Each point is reached from the start by the listed moves, each made once or not at all, plus a little noise. Say if it took an odd or an even number of moves. Then give how often each move was made.

Moves:
(1): [ 58  45  11  -6  18 -57]
(2): [-38  67   1  39 -40  -1]
(3): [-35  -3  37   2  51  10]
Start: [  5  13   5  11   9 -24]
Points:
[ 63  60  16   4  26 -78] => odd (1, 0, 0)
[  5  13   3  15   8 -26] => even (0, 0, 0)

Moves:
(1): [ -3  -3 -10 -30   0 -35]
(2): [  5  39  12 -24  16 -22]
(3): [-11  -9 -39 -23 -32 -34]
(4): [ 11  40  19 -11  18 -40]
Start: [-13  -1  -3 -10  17   0]
Points:
[ -3  80  12 -75  53 -95] => odd (1, 1, 0, 1)
[ -5  38  12 -35  34 -20] => odd (0, 1, 0, 0)
[-14  30 -19 -45   8 -72] => even (0, 0, 1, 1)

Moves:
(1): [-36  18   6 -34 -47  12   6  -4   6]
(2): [ 13 -15 -19  -8 -10 -40  16  36  17]
(3): [ 51  25  -3  -5   2 -24 -20 -29  18]
(4): [ 22  -9 -18   8   0   2 -45   2 -29]
(5): [ 11  15  -8 -27  27   0  11  18 -25]
(6): [-14  30   7  -1  19 -61 -13   7  -3]
(7): [10 15 -6 10  2 18  5  6 12]
(8): [ 28  45  30  -8   5   7  -7 -16 -34]
Start: [-24  -3   2  -1  -1  13  -1  -7  13]
Points:
[-14  95  24 -27 -21 -10 -56 -14 -35] => odd (1, 0, 0, 1, 0, 1, 1, 1)
[ 41  88   9 -46 -50 -11  -3 -15  28] => odd (1, 1, 1, 0, 0, 0, 1, 1)
[ 14  39 -20 -39 -54 -20   4   3  64] => even (1, 1, 1, 0, 0, 0, 1, 0)
[-59  14   6 -37 -48  27   5 -11  21] => odd (1, 0, 0, 0, 0, 0, 0, 0)
